Rows are points. Each copy is the shape, with its points in the same order, turned, moved and blurred by noise. Some copies are also mirrored. Which?

Shape (8 x 2):
0.07,0.25
0.26,0.70
-0.17,-0.29
0.30,0.38
-0.09,-0.27
-0.40,-0.12
0.73,0.26
0.16,0.27
Copy 1 (8 x 2):
0.28,0.33
0.57,0.70
-0.09,-0.10
0.29,0.56
-0.11,-0.05
0.13,-0.27
0.00,0.93
0.26,0.43
Copy 1 is: mirrored
Copy 2 (8 x 2):
0.15,0.20
0.63,0.42
-0.42,-0.07
0.28,0.43
-0.36,0.05
-0.19,-0.29
0.16,0.83
0.14,0.31
Copy 2 is: mirrored
Copy 3 (8 x 2):
-0.42,-0.02
-0.92,0.17
0.10,-0.27
-0.52,0.21
0.11,-0.21
-0.05,-0.51
-0.47,0.60
-0.44,0.07
Copy 3 is: only turned
Copy 4 (8 x 2):
0.31,0.22
0.39,0.77
0.07,-0.28
0.17,0.51
-0.01,-0.22
0.40,-0.34
-0.20,0.70
0.23,0.30
Copy 4 is: mirrored

Shape (8 x 4):
0.20,-0.26,0.13,0.53
-0.26,0.00,0.37,-0.14
-0.30,0.40,0.37,-0.29
0.05,-0.12,-1.01,-0.16
-0.10,0.24,0.37,0.63
0.11,-0.19,-0.59,0.30
0.19,0.17,0.33,-0.25
0.12,0.24,-0.69,-0.29
Copy 1 (8 x 4):
-0.12,-0.02,-0.31,-0.29
-0.11,0.31,0.47,-0.18
-0.03,0.14,0.92,-0.05
0.99,0.45,-0.17,0.53
-0.08,-0.39,0.22,-0.52
0.57,0.18,-0.28,0.07
-0.26,0.11,0.46,0.26
0.70,0.17,0.19,0.57
Copy 1 is: mirrored
Copy 2 (8 x 4):
0.26,-0.10,-0.34,0.76
0.17,-0.26,0.29,0.19
0.29,-0.35,0.33,-0.17
-0.85,0.03,-0.62,0.08
0.57,-0.59,-0.27,0.42
-0.37,-0.18,-0.62,0.47
0.32,0.12,0.13,0.01
-0.43,0.01,-0.47,-0.23
Copy 2 is: mirrored
Copy 3 (8 x 4):
-0.54,0.11,-0.08,-0.22
-0.20,-0.10,0.10,0.59
-0.02,-0.35,0.45,0.64
0.59,0.68,0.19,-0.35
-0.78,-0.13,0.32,0.03
0.07,0.48,0.14,-0.43
0.00,-0.44,0.11,0.31
0.67,0.19,0.26,-0.16
Copy 3 is: mirrored

Shape (12 x 8):
-0.52,0.71,-0.08,0.36,0.39,0.38,-0.38,-0.44
-0.15,-0.19,0.15,-0.39,0.09,-0.22,0.24,0.65
0.32,-0.06,-0.67,0.29,0.06,-0.11,0.34,-0.14
-0.43,0.15,-0.62,0.01,0.24,-0.68,0.23,-0.28
0.02,-0.27,-0.60,0.03,-0.62,0.14,-1.20,-0.34
-0.24,-0.22,1.02,0.16,0.22,0.33,-0.13,0.30
-0.11,-0.04,0.23,0.42,-0.07,0.01,0.31,-0.18
-0.66,0.43,-0.53,0.09,-0.14,0.32,0.20,0.05
-0.15,-0.29,-0.62,0.16,-0.29,0.29,-0.39,0.02
-0.03,0.36,0.03,-0.58,-0.46,0.17,0.22,-0.01
0.21,0.52,-0.12,0.04,-0.57,-0.03,0.05,-0.38
0.23,0.11,-0.23,0.47,-0.59,0.27,0.05,0.55
Copy 1 (12 x 8):
-0.12,-0.24,0.29,-0.22,0.03,0.85,0.49,0.44
-0.12,0.40,-0.13,-0.16,-0.44,-0.32,-0.22,-0.39
0.25,-0.38,-0.43,-0.55,0.20,-0.44,0.19,0.13
0.07,-0.35,-0.03,-0.26,-0.02,-0.18,0.82,-0.52
0.48,-0.43,0.89,-0.31,0.89,0.24,-0.57,-0.11
0.03,0.45,-0.05,0.51,-0.67,0.39,-0.50,0.29
0.12,-0.47,-0.28,0.12,-0.32,0.04,-0.03,0.17
-0.32,-0.43,0.36,-0.66,-0.36,0.06,0.28,0.11
0.34,-0.35,0.54,-0.45,0.16,-0.19,-0.23,0.17
-0.82,-0.20,-0.12,-0.29,0.06,-0.02,-0.39,-0.25
-0.32,-0.65,-0.34,-0.30,0.35,0.33,-0.23,-0.15
0.17,-0.41,-0.24,-0.80,-0.34,0.08,-0.73,0.10
Copy 1 is: mirrored
Copy 2 (12 x 8):
-0.47,0.17,0.50,0.13,-0.14,-0.69,-0.02,0.65
0.60,0.05,-0.28,-0.31,0.09,0.42,0.36,0.22
0.18,-0.34,-0.26,0.18,0.60,-0.30,-0.15,-0.23
0.49,-0.30,-0.13,-0.17,0.20,-0.38,-0.62,0.39
0.54,0.25,0.09,1.37,-0.39,-0.47,0.02,0.02
-0.11,0.79,-0.27,-0.39,-0.33,0.15,0.87,0.12
-0.10,0.48,-0.38,-0.10,0.17,-0.19,0.02,-0.08
0.19,0.38,0.42,0.15,0.56,-0.17,-0.22,0.57
0.55,0.25,0.15,0.73,0.27,-0.40,0.14,0.08
0.05,0.20,0.24,0.26,0.14,0.64,-0.24,0.00
-0.22,0.14,-0.18,0.59,0.12,0.20,-0.43,-0.02
0.08,0.36,-0.38,0.71,0.79,0.13,0.35,0.22
Copy 2 is: mirrored
